Each row is a point. Each copy is the shape, with its points in the same order, turned, moved and blurred by noise. Say if it was mirrored as well.

Shape (6 x 2):
[[-24  25]
 [ 26   5]
 [ 11  12]
 [  0  54]
 [ 27 -94]
 [-25  30]]
Copy 1 (6 x 2):
[[ 13  39]
 [ 50   3]
 [ 36  14]
 [ 46  58]
 [ 11 -91]
 [  6  45]]
Copy 1 is: only turned
Copy 2 (6 x 2):
[[-41 -22]
 [-16  30]
 [-16  16]
 [-69  12]
 [ 86   7]
 [-45 -18]]
Copy 2 is: only turned
Copy 3 (6 x 2):
[[  9 -27]
 [ 11  25]
 [ 11   9]
 [ 45 -18]
 [-79  65]
 [ 13 -30]]
Copy 3 is: mirrored
Copy 4 (6 x 2):
[[ -3  46]
 [ 43   7]
 [ 28  23]
 [ 34  65]
 [  0 -82]
 [ -1  45]]
Copy 4 is: only turned

Shape (8 x 3):
[[  2  27 -35]
 [  3  28 -20]
 [-41   3 -39]
 [ 16 -66  53]
 [-76 -25 -15]
 [ 26  16 -42]
 [-86  40 -30]
 [-12 -53  19]]
Copy 1 (8 x 3):
[[-28 -44 -17]
 [-22 -36 -25]
 [-35 -22  26]
 [ 77  31  -2]
 [-24   6  62]
 [ -5 -62 -27]
 [-84   3  31]
 [ 37  13  19]]
Copy 1 is: only turned
Copy 2 (8 x 3):
[[  4 -21 -36]
 [  0  -6 -28]
 [ 33 -27  -6]
 [-33  27  78]
 [ 72  -6  43]
 [-20 -33 -34]
 [ 94  -5 -34]
 [  6  -5  65]]
Copy 2 is: mirrored
Copy 3 (8 x 3):
[[ 28  46  -3]
 [ 31  37  -4]
 [  6  48  44]
 [-50 -63   9]
 [-13  30  87]
 [  8  41 -18]
 [ 44  57  77]
 [-40 -29  34]]
Copy 3 is: only turned
Copy 4 (8 x 3):
[[  5  51 -11]
 [ -6  51   3]
 [ -9  24 -46]
 [ -8 -58  50]
 [-34 -16 -59]
 [ 30  52   3]
 [-57  43 -72]
 [ -5 -41  10]]
Copy 4 is: only turned

Shape (9 x 6):
[[ 12  -5  -2 -69 -68  -7]
 [ 19   9  33  32  12 -14]
 [ 19 -28  42 -43 -31  30]
 [-11  39 -28  66  46  33]
 [ -3  19  36   2  23 -41]
 [-63  26  46  20   3 -13]
 [ 22   4  30 -56   2  27]
 [  2 -29  35 -15  36 -30]
 [-19 -12  15  23  29 -22]]
Copy 1 (9 x 6):
[[ 28 -95 -16 -13  29  12]
 [ -9  15  30  24  28   0]
 [ 36 -55  41 -29  15  17]
 [ -7  74 -20  17 -29   3]
 [ 13   9  22  30  51 -26]
 [ 40  -1  24  67  -8 -41]
 [ 52 -21  19 -31  31  13]
 [  3  -5  47 -11  39 -45]
 [-12  13  28  15   7 -43]]
Copy 1 is: only turned
Copy 2 (9 x 6):
[[ -9 -70  24   1 -21  58]
 [  0 -17 -30   0  -7 -52]
 [ 50 -57 -11  -6 -19  27]
 [-19  33 -42 -14  76 -43]
 [ -6  -8  18   6 -16 -54]
 [  5  35  13 -44 -24 -33]
 [ 49 -58  18  -1  13   5]
 [ 28  -7  11  41 -23 -33]
 [  5  26  -9  19  -6 -34]]
Copy 2 is: only turned
Copy 3 (9 x 6):
[[-69 -63  27 -23 -38  16]
 [-14  23  14  14   3 -34]
 [-51  -6  11 -64 -40   6]
 [ 27  -2 -56  26  25 -22]
 [ -2  -6  43   4  28 -43]
 [  2 -16  -6 -27  23 -84]
 [-42 -10  21 -45   1  27]
 [ 10   7  50 -20  -5  -9]
 [ 27  -3  18  -3 -12 -40]]
Copy 3 is: mirrored

Shape (15 x 9):
[[ 19 -38 -67   6  28  33 -11  -1  -8]
 [ 51 -27 -21  19  29  18 -10 -32  13]
 [-15  37  27  38 -78  21   7  -2 -17]
 [  8 -18 -44 -25  46 -13 -68 -12  16]
 [ 23   9  33  18 -72  35  19   8 -55]
 [  2 -39  43  13 -24  38  19 -11 -35]
 [ 22 -15  16 -21 -31  51  22  22  23]
 [ 19 -40  -4 -13 -33 -19  24   1   2]
 [  7 -15 -16  11  56   2 -11 -27  31]
 [  2  -1  16  60 -89  20  17  15 -19]
 [ 12 -33 -18  -1 -40  10  17 -36  18]
 [-38 -20  -1  31 -44  28  45  16 -12]
 [ 36 -69 -15  19  42  19 -61   4  36]
 [ 21   2 -12  11 -24  22  16  -4  19]
 [ 49 -22 -24  17  70 -24 -30  22  14]]
Copy 1 (15 x 9):
[[ 38 -51 -57 -42  -8   8  20 -24  24]
 [ 56 -30 -15 -24 -29 -31  28 -20  49]
 [ 36  45  26   6 -27   9 -41  53  -4]
 [-20 -74  -8 -25   0 -46  29 -18  27]
 [ 78  54   2 -17  14  -3 -35  49  -2]
 [ 95   8  19 -16   6   5   9  17 -18]
 [ 62  -9  24   3  23  35 -25 -10  34]
 [ 56 -10 -14  33  21   4  33  20  25]
 [ 17 -36   4 -14 -38 -22  36 -50  24]
 [ 70  33  -9  35 -22   9 -48  54 -16]
 [ 55 -25   1  14 -15  17  19  29  43]
 [ 53  16 -18  15 -11  50  -8  20 -31]
 [ 49 -92 -10  -1 -17 -47   7 -44  16]
 [ 40  -1   1   3 -18  14 -18   5  38]
 [ 21 -29 -30   0  -3 -68  26 -68  27]]
Copy 1 is: only turned
Copy 2 (15 x 9):
[[ 20  25 -26  23 -81  29 -15  18 -12]
 [ -6  35 -27  40 -41  23   6 -22 -31]
 [  4  11  25 -82  12 -14 -19 -17 -57]
 [ 18 -15 -20  68 -43  -3 -26  -5  25]
 [  7  44  -3 -66  26  -6 -12  23 -79]
 [ -4  22 -28 -40  19  51 -13   9 -50]
 [-24  58  28 -22  -4  37 -32  20 -16]
 [-27  40 -31 -28  -9   5  -1  10   9]
 [  6   1  -4  41 -42  39  12 -35   2]
 [-31  17   4 -90  -9 -11 -15  -1 -69]
 [-15  45 -32 -29 -28  13 -24 -29  -2]
 [ -2  13   0 -89 -28  36  -7  10 -22]
 [-45 -14 -26  71 -52  37 -31   7 -18]
 [-12  41   9 -22 -31   9  -7 -11 -22]
 [-17  -8  -7  75 -49  12  39  15  -3]]
Copy 2 is: mirrored
